Every row gives one point. To make a cloud, some directions were put in groups of two or more. Within a group, all points are equally far from the middle, so they leave a hole (a ring in 2 directions, a hollow ball in 3). The other directions are filled evenly. Then the cloud was stretched, turned, moved and blurred a little. How many holes are there, and how many directions does each take, smallest first?
In the rows, zero is written as 128.

Cloud (14 x 2):
[[129  74]
 [150  82]
 [120  74]
 [163 146]
 [ 98 154]
 [124  73]
 [128  74]
 [ 85 113]
 [159  90]
 [169 127]
 [170 113]
 [132  74]
 [ 93 149]
 [158  89]]
Holes: 1 (2)

Cloud (21 x 3):
[[193 156 110]
 [164 168 159]
 [125 102 121]
 [ 87 108 138]
 [155 105  72]
 [174  85  86]
 [135 172  89]
 [ 85 141 173]
 [156 138 157]
 [108 105 164]
 [160 131 102]
 [135 170 191]
 [122 176 165]
 [116 163 105]
 [131 164 194]
 [ 79  77 132]
 [181  82  97]
 [173 128 122]
 [148 166 140]
 [132  86 138]
 [164 131 183]]
Holes: 0

Cloud (55 x 6):
[[ 83  90 176 108  67 116]
 [157 154 141 132 153  97]
 [182  89 142 113 138 140]
 [154 115 100 109 162 119]
 [155 161 121  85 129  86]
 [ 86  57 110 164 118 157]
 [154  77 190  89  76 150]
 [154 167 175 123  81 135]
 [ 94 103 104  93  63 111]
 [ 79 137 120 134 139 155]
 [177  55 141 154 121 126]
 [112  75 102 174  81 123]
 [187  63  98 104 121 154]
 [189 147 134  89  93 112]
 [131 126 124 157 129 177]
 [115 126  99 140 167 170]
 [108  84 171 114  64 162]
 [149 156 154 148 164 180]
 [165  76 132  76  94 149]
 [147  75 140 137 182 109]
 [169 118 121  83  81 198]
 [120 162  96 106  94 113]
 [122 122 128 135 196 172]
 [123 157  91 174  91  69]
 [ 96 140  76 129 141 152]
 [144 105 177 153 173 121]
 [ 70  80 176  95 106 110]
 [172  48 107 169 118  94]
 [164  83 161  80 157 147]
 [135 110 173 157  86 146]
 [172 128  73 150 136 134]
 [ 65 173 132 106 143 154]
 [158 106 103 144 121  84]
 [ 82 167 128 135 180 152]
 [134 134 141 129  79 146]
 [132  69 145  83  67 163]
 [ 67 155 128  83 150 136]
 [ 94  81 116 112 177  73]
 [108  99 187 104 123 101]
 [ 66  83 176 104 151 136]
 [169  63 145  95 130 106]
 [169 163 100 115 170  81]
 [123  71  77 103 137 122]
 [135  76  89  85 177 165]
 [ 85 121 183 127 128  83]
 [ 95 104  97 100 106 176]
 [152  64 107 150 143 185]
 [100 105 181 120  68 144]
 [147  99 115 164  97 177]
 [128 154 101 180 138 175]
 [101 140 103 193 104 118]
 [100 147 115 112 160 151]
 [131 150 145 120 131 140]
 [172 156 121 120 180 105]
 [ 91  66 181 150 153 150]]
Holes: 0

Cloud (80 x 8):
[[161 117 129  94 115  61 153 136]
 [100 143 116  80 165 125  81 166]
 [105 178 121  96 152 105 115 190]
 [ 83 145 176 121 112 107 191 147]
 [ 95 147 179 160 113 129 191 122]
 [ 76 116 152  88  77 116 148 176]
 [ 76 173 153 121 163 155  92 115]
 [108 147 115 170 125 153 123  71]
 [178  90 134 160  99 158 174 116]
 [ 69  68 140 147 113 128 173 148]
 [116 189 171 124  66 113  98 145]
 [131  77 163 127 174 127 158 183]
 [ 91 119 100 167 152 116  93 181]
 [171 133 165  80 149 174 136 149]
 [ 79 131 171 181 121  79 130 162]
 [109 176 155 127  83 112 187 138]
 [105  84 191 101 109 106  77 114]
 [177 132 115 155  98  75 113 112]
 [116 149 149 140 111  69 107  75]
 [140 157 112 106  92 164 139 217]
 [151 109  76 132 113 177  94 109]
 [146 167  82 112 124  94 115  99]
 [ 55 143 152 138  67 125 120 162]
 [116  95 125 118  90 147  71 204]
 [139 162 167 123 142 119 199 122]
 [ 86 133 132  80 146  93  72 123]
 [145 135 118 180 124 133 134  73]
 [146  89 170 159  98  87 122  88]
 [103 172 105 129  84 176 149 176]
 [ 97 147 135  88  93 127 185 120]
 [171  89 122 168  61 113 144 149]
 [176 120 166 125  89 123 196 141]
 [158  88  90 105 118  99  85 168]
 [107 125 164 106 172  67 149 133]
 [140 138  84 105  84 125  60 133]
 [101 129 130  79  59  94 114 166]
 [130  56 129 172 125  98 139 130]
 [135 173 190 100 119  89  84 158]
 [128 132 102  73  93 101  72 127]
 [ 80  89 176 169  92  88 145 130]
 [159 165 129 119 105 107 165  81]
 [153 174  93 154 146 125 105  99]
 [165 126 109 131 117 173 162 210]
 [149 141 174 131 123  63 163 172]
 [110  84 124 166  90 126 102 201]
 [ 90 155 191 109 179 138 106 137]
 [201 133 135 123  89 173  83 151]
 [150  58  89 138 135 130 148 130]
 [115 153 166 192 148 165 156 154]
 [118 157 157 127 110  46 135 150]
 [ 88  84 124 101 150 130 176 170]
 [ 81 117 117 132  74 158 125 202]
 [ 86 130 150  89 180  85 121 149]
 [ 75 165 170 134 118 124  63 131]
 [ 95 101 124  82 113  94 172 166]
 [158 120 152  89  72  76 133 176]
 [145 131 224 140 115 148 106 141]
 [143  68 154 136 119 166 177 112]
 [ 97  70 176 140  90 133  83 111]
 [127 107 155  89 177  83 146 147]
 [199 132 117 112  96 119  69 130]
 [134 100 197 169 136 131  92 183]
 [111 104 193 137 110 168 133  90]
 [118 133 158 129 110  79 176  84]
 [114 160 159 109 113 101  93  68]
 [132  98 210 110 113 142 126 189]
 [138 139  88 152  81 116 156 201]
 [112 163  83 129  83 137 179 159]
 [118 129 172 107  97 103 196 121]
 [ 82 107 169 118 139  91  79  85]
 [ 97 192 156 101 100 160 112 147]
 [189 156 130 139 113 160 174 187]
 [ 73 136  93 143 121  78 101 130]
 [137 141 163 166  70 114 123  83]
 [151  74 132 110 150 135 187 153]
 [202 116 144 103  83 167 126 122]
 [151 175 109 138 121 100  62 143]
 [ 84 159 104 172 156 121 161 138]
 [ 87  77  87 157 146 118 137 149]
 [ 87 141 130 149 126 203 105 156]]
Holes: 2 (4, 4)
